Every row gives one point. The points of each table are mixes of a few directions, plus a little noise. Count the directions of each table, and those that both share. Where both have some left over, give the other angles between the two spaces (their principal angles), to ten degrees, smallest first.

First, 5 rows:
[[-25  -4]
 [-44  -6]
 [ 40   6]
 [ 21   3]
 [  8   1]]
Second (7 x 2):
[[ 18   3]
 [ 27   4]
 [ -3  -1]
 [ -6  -1]
 [-60  -9]
 [ 39   6]
 [-16  -3]]
Directions: first 1, second 1, shared 1

First (7 x 4):
[[ -1  13 -12  -5]
 [  0  12 -11  -5]
 [  1 -26  25  11]
 [  2 -37  35  16]
 [  1 -23  22  10]
 [  0   8  -7  -3]
 [ -2  54 -52 -23]]
Second, 8 rows:
[[  5 -18 -54  -9]
 [ -5   7  38  26]
 [ 14   9   0 -15]
 [-25  15  60   4]
 [ 15   2  -7   2]
 [  9  -6 -37 -21]
 [  8   8  14   3]
 [-21 -16 -13  10]]
Directions: first 1, second 3, shared 0; angles 50

First, 7 rows:
[[  0   5  10   0  11   6]
 [ -1  10  23  -7  -7 -10]
 [ -8 -13   1   9   5 -22]
 [ -5 -27  30 -16   7  -5]
 [  8 -16 -41  -7 -16  25]
 [ -1  -4 -47  12 -32 -23]
 [  6  45  24  10  34  27]]
Second, 6 rows:
[[ -3 -12 -18   9  10   0]
 [  1   4   6  -3  -3   0]
 [  1   3   4  -2  -2   0]
 [-10 -42 -60  32  32   0]
 [  6  21  30 -15 -16   0]
 [  7  27  39 -20 -21   0]]
Directions: first 4, second 1, shared 1

First, 8 rows:
[[ 39 -11   7 -22  -7 -39  29  22   7]
 [-26   7  -5  15   5  26 -19 -15  -5]
 [-38  10  -7  22   7  38 -28 -21  -6]
 [ 18  -5   3 -10  -3 -18  13  10   3]
 [ 31  -8   6 -18  -6 -31  23  18   5]
 [-10   3  -2   6   2  10  -8  -6  -2]
 [-21   6  -4  12   4  21 -16 -12  -4]
 [  7  -2   1  -4  -1  -7   5   4   1]]
Second, 9 rows:
[[ 13  -3  15 -20  15   2  -8   5 -30]
 [  8  -2   9 -12   9   1  -5   3 -18]
 [ -6   2  -6   9  -7  -1   4  -2  14]
 [ -1   0  -1   1  -1   0   1   0   2]
 [  4  -1   5  -7   5   1  -3   2 -10]
 [-26   7 -28  39 -30  -4  17 -10  60]
 [ 25  -7  28 -38  29   4 -16   9 -58]
 [-12   3 -13  18 -14  -2   8  -4  28]
 [ -5   2  -6   8  -6  -1   3  -2  13]]
Directions: first 1, second 1, shared 0; angles 80

First (10 x 11):
[[ -2   1 -12 -14  15  17  25 -18 -11   4 -33]
 [ 15  -1  10  24 -16  -2 -19  10  20  -1  17]
 [  0   5   0  22 -12  -4 -14  17  23  -6  32]
 [ -3  -4  10 -10  -2 -18 -12   5 -12   0   9]
 [ 30 -11  24  13 -14  -2 -19  -6   2   9 -12]
 [  9 -11  22  -9  -7 -22 -22   2 -16   4   3]
 [ -7   1  -8 -11  10   5  13  -7  -9   0 -12]
 [-30  14 -27  -4  12   6  19   9   8 -12  19]
 [ 10   2  -7   7   3  21  14 -12   7   4 -23]
 [-20   5 -13 -18  13  -2  14  -1 -12  -4  -1]]
Second:
[[-20  -7 -19  -8  15  -3  36   3  -5  -7 -11]
 [ 13   4  12   5 -10   3 -23  -2   3   5   7]
 [ -4  -1  -4  -1   3  -1   7   1  -1  -2  -2]
 [-33 -11 -32 -12  25  -6  60   5  -8 -12 -18]
 [ -4  -1  -4  -1   3  -1   7   1  -1  -1  -2]
 [ 17   6  16   6 -13   3 -31  -3   4   6  10]
 [ 18   6  18   6 -14   3 -34  -3   5   7  10]
 [ 12   4  12   5 -10   2 -22  -2   3   4   7]]
Directions: first 3, second 1, shared 0; angles 30

First (10 x 14):
[[  0  -1  12   0  -9  24  -4   3  24 -15   7  17  12  -8]
 [  0  -1  10   0  -7  20  -4   2  20 -12   6  14  11  -7]
 [ -1   3 -29  -1  22 -60  11  -7 -59  36 -17 -42 -31  20]
 [ -1   2 -21  -1  15 -42   8  -5 -41  26 -12 -29 -22  14]
 [  0  -1  11   0  -8  22  -4   3  22 -14   6  16  12  -8]
 [  0   0   4   0  -3   8  -2   1   8  -5   2   6   4  -3]
 [  0  -1  10   0  -7  20  -4   2  20 -12   6  14  10  -7]
 [  0   0  -4   0   3  -8   1  -1  -8   5  -2  -6  -4   3]
 [  0   0   1   0  -1   2   0   0   1  -1   0   1   1  -1]
 [  0  -1   7   0  -5  13  -2   2  13  -8   4   9   7  -4]]
Second, 10 rows:
[[-10  -6  13  -1   5  -1  -2   4 -12   1  -1   4  -9  -5]
 [ 19  12 -36   1   2 -26  12 -12   3  12  -9 -18   1  15]
 [-41   3  -6  -5 -14   0 -10  -3 -29   5  17 -14  -6 -13]
 [-43 -15  20  -5   9  -8  -9  17   1  -2  -4   5 -21 -17]
 [ 14 -15  24   7  23  -7   5  12 -22   8 -16   5 -17   7]
 [ 33   7  -6   7   2   7  10 -14 -15   2  -1   6   7  12]
 [ 20  14  -4 -10  -6  -9   0 -22  -1  -3   8  -7  20   4]
 [ 16  -4  15   2  -4   4  -9  19  17   3   6 -19  13   8]
 [  0  -3 -11  18 -11  44   8   4   6  -9   2  31  -3  -4]
 [ -9   7  -6 -12  -7  -4  -3  -4  54 -16   2   5  17  -9]]
Directions: first 1, second 6, shared 1

First, 10 rows:
[[ -7   3   3  -2   3   5  -4   1  -2  -3   5  -3   4  -2  -3  -1  -1   4]
 [ 14  -6  -7   4  -8  -8   7  -1   3   6 -10   6  -8   4   5   3   1  -6]
 [  9  -4  -5   2  -4  -5   4  -1   2   4  -6   5  -4   2   3   2   0  -4]
 [-35  16  18  -9  18  20 -17   3  -7 -15  26 -15  21 -10 -14  -9  -2  17]
 [-58  26  31 -15  29  35 -28   5 -12 -24  44 -25  33 -15 -23 -15  -4  28]
 [ 11  -5  -6   3  -5  -6   5  -1   2   5  -8   4  -6   3   4   4   1  -5]
 [ 60 -27 -31  16 -29 -35  29  -6  12  25 -45  26 -33  15  23  15   4 -29]
 [ 36 -17 -20  10 -18 -21  17  -4   7  15 -27  15 -20   9  14  10   3 -17]
 [-11   5   6  -2   5   6  -5   1  -2  -4   8  -5   5  -3  -4  -2  -1   5]
 [-18   9  10  -5   9  12  -9   2  -4  -8  14  -7  10  -5  -7  -5  -1   9]]
Second:
[[ 19  37  -9  20   8   6  14 -27  -6  20 -43   1  16   6   7   9   8 -25]
 [ 12 -16  -7   0  -9 -12   5   5   4   2  -2   6 -13   3   4   3  -1  -2]
 [-17  10   8  -4  10  11  -8   0  -4  -6  10  -7  12  -4  -7  -4  -1   7]
 [ 30  36 -13  23   4   2  19 -29  -5  27 -53   4  13  10  12  11   8 -30]
 [ 22 -49 -12  -7 -26 -28   7  19  13  -2   7  15 -36   4   8   3  -4   2]
 [-16  -4   8  -8   4   6  -9   8  -1 -10  18  -6   2  -5  -7  -5  -3  11]
 [-33 -26  16 -21   1   3 -19  24   1 -25  49  -7  -6  -9 -12 -11  -8  28]
 [-18  11   9  -4  10  11  -9   1  -4  -7  12  -8  12  -5  -7  -4  -2   8]]
Directions: first 1, second 2, shared 1

First:
[[ 10  -4   8   0  -8  -5   0   8   9  -7  -3  -4  -5 -16   0  -8  -2   4
   -9  -3 -15  -2   1  -3]
 [-10   3 -10 -15   5  13 -12  -5 -19   5   3  26   3  32  -5  10   3  -2
   29  -6  35  -7   0  -4]
 [-18   9   3  -7  -5  24 -19  14 -28  -2  14  27  -5   1  -3   6  -1  -2
   11   2  47  -1  -4  -9]
 [ 20 -11   5  -6 -13 -15   7  -1  18 -11 -17 -11   5  -4   1 -11  -2   0
   -5  -6 -29 -11  -2   4]
 [-10   4  -2  -1 -12   9   1  -2 -14  -6  -3   1  15   7   6   4  -2 -12
    0   8  21  -6 -11   8]
 [ -6   3  -1   2  -6   4   3  -2  -6  -3  -2  -3   9   2   4   3  -1  -7
   -3   6   8  -1  -6   6]
 [ 14  -6  -8  19  35 -28  20 -20  37  22   1 -30 -15  -5  -2  -2   6  15
  -11  -4 -60  21  18   0]
 [ -1   2   5   9   2   0   0   6   3   1   7  -6  -9 -18   0  -3   0   4
  -12   3  -7   8   2  -3]]
Second, 11 rows:
[[-22  -1 -16  -2  -4  51  -7   2  21 -18  15   3  11  -5  22 -29 -18   4
  -14  11  22  -6 -25   7]
 [ -6  32  -1  -6  12 -12  -6  12 -11   2  30 -14 -15   2   9  24   0  15
  -14   9 -14  21  10  -8]
 [-13  19  -8  -5   6  14  -6   9   2  -6  25  -7  -5  -1  15   3  -7  11
  -14  10   0  11  -4  -2]
 [  1 -18  -1   3  -8  13   2  -6   9  -4 -15   8  10  -2  -2 -17  -2  -8
    6  -4  11 -13  -9   6]
 [ -2  20   0  -4   8 -10  -3   8  -8   3  18  -9 -10   2   4  17   1   9
   -8   5 -10  14   8  -6]
 [  5 -32   1   6 -12  14   6 -12  12  -3 -30  14  15  -3  -8 -25  -1 -14
   13  -9  15 -21 -11   9]
 [-16  -3 -13  -1  -4  41  -5   1  18 -14  10   4  10  -4  17 -24 -14   2
  -10   8  19  -6 -20   6]
 [  7  -1   5   1   1 -14   2  -1  -5   5  -6   0  -3   1  -7   7   5  -2
    5  -4  -5   0   7  -2]
 [  9  -3   6   1   0 -18   3  -2  -7   7 -10   0  -2   2 -10   8   7  -3
    7  -6  -7   0   9  -2]
 [ 14   0  11   2   3 -34   5  -2 -14  12 -11  -2  -7   3 -15  19  12  -3
   10  -8 -15   3  16  -4]
 [ 23 -12  16   4  -1 -44   9  -7 -16  16 -27   2  -5   4 -25  18  17 -10
   19 -14 -15  -3  19  -3]]
Directions: first 4, second 2, shared 0; angles 50, 60

First (8 x 32):
[[-35   6   3 -12  11  22 -15  18   5  -1 -17 -19 -11   5  -1  17 -12   8
    7 -22 -37   4  -9  -3 -15 -15 -28 -60 -21 -31  13 -17]
 [ -7   0  -4   3  -2  -6  -4   5 -10  11 -13  25   3 -11 -15 -12   4   7
    2   9   8   0   6   9   4  -8   8  -8  11   5   7   4]
 [ 25  -5   2  15  -7  -6  21   4  -6  29  25   6  21   5  11   2 -13 -15
   10 -16  21 -25  14 -14  50  -5   1  48  18  17  -4  17]
 [ 42 -14   9  24   0 -18  19 -24   7  -1  46 -28   2  16  47   8  -1 -28
    5 -23  18 -11 -14 -46  -8  38 -11  50  -6  10 -23   9]
 [-13   3  -4   5   3  -3  -4   1  -4   8  -8  14  -1  -5  -6 -10   5   4
    0   3   1  -2   0  -2  -8  -3  -6 -17   3   0   9   0]
 [  5  16 -12   4  -4  -2  13 -10  18  -5   7  18   8   2 -17 -29  18   3
  -28  35  17  -6  20  19  18  -3  16  33   9  30  -6   2]
 [-20  -1  -1  -6  -1   2 -13  13 -19  12 -25  21  -1 -14 -20   0  -4  13
   12   1  -4   4   3  13   2 -16   3 -29   7  -9  15   1]
 [  3  -8  10 -30   2  13 -20  -9   9 -50 -13 -39 -22   2  -3  23   4   6
   -8  16 -25  35 -19  22 -40  13  16 -19 -21 -25 -13 -17]]
Second (11 x 32):
[[ 17   5  -4  15  -3 -28   7  22   0 -16  11 -27  22   5  37 -33  27 -31
   42 -10  -5   3 -13  18   7 -47 -19  44 -20   2  24  11]
 [ 17   4  -5  16  -3 -29   7  23   0 -18  12 -30  22   4  40 -35  28 -32
   45 -10  -6   3 -15  19   8 -49 -20  45 -21   1  25  11]
 [ 11   4  -4  10  -2 -19   5  14  -1 -12   8 -18  14   3  26 -23  19 -22
   29  -6  -4   2  -8  13   5 -32 -13  30 -13   1  16   7]
 [-11  -4   2 -10   3  18  -5 -15   1  11  -7  18 -14  -3 -24  23 -18  21
  -27   7   3  -1   9 -12  -4  30  12 -29  14  -1 -16  -7]
 [-14  -4   4 -13   2  22  -5 -18   1  14 -11  22 -18  -4 -31  27 -22  26
  -35   7   4  -3  11 -15  -6  37  16 -37  15  -1 -21  -9]
 [-11  -3   3 -10   2  18  -3 -14   1  10  -7  16 -14  -3 -22  21 -16  18
  -27   6   4  -2   9 -11  -4  28  12 -26  13   0 -15  -6]
 [  5   2  -2   5  -1  -9   2   8  -1  -7   3  -9   8   1  13 -10  10 -11
   15  -4  -1   1  -6   5   1 -16  -7  15  -7   2   8   5]
 [  3   2  -1   3  -2  -5   2   4   0  -5   4  -5   3   1   8  -8   6  -8
   10  -2   1   2  -4   3   1 -10  -3   9  -4   0   6   2]
 [-16  -3   3 -12   4  27  -7 -21   2  16 -12  26 -19  -6 -35  31 -26  31
  -41   9   5  -2  13 -17  -7  45  18 -40  19  -2 -23 -10]
 [-16  -5   4 -13   4  27  -7 -21   0  16 -12  25 -20  -6 -34  30 -26  30
  -40  10   5  -3  12 -17  -6  44  18 -41  19  -1 -22 -10]
 [ 11   3  -3  10  -3 -19   6  15  -2 -12   9 -19  14   3  24 -22  18 -22
   28  -7  -3   1 -10  13   5 -31 -13  28 -13   1  15   7]]
Directions: first 5, second 1, shared 0; angles 70
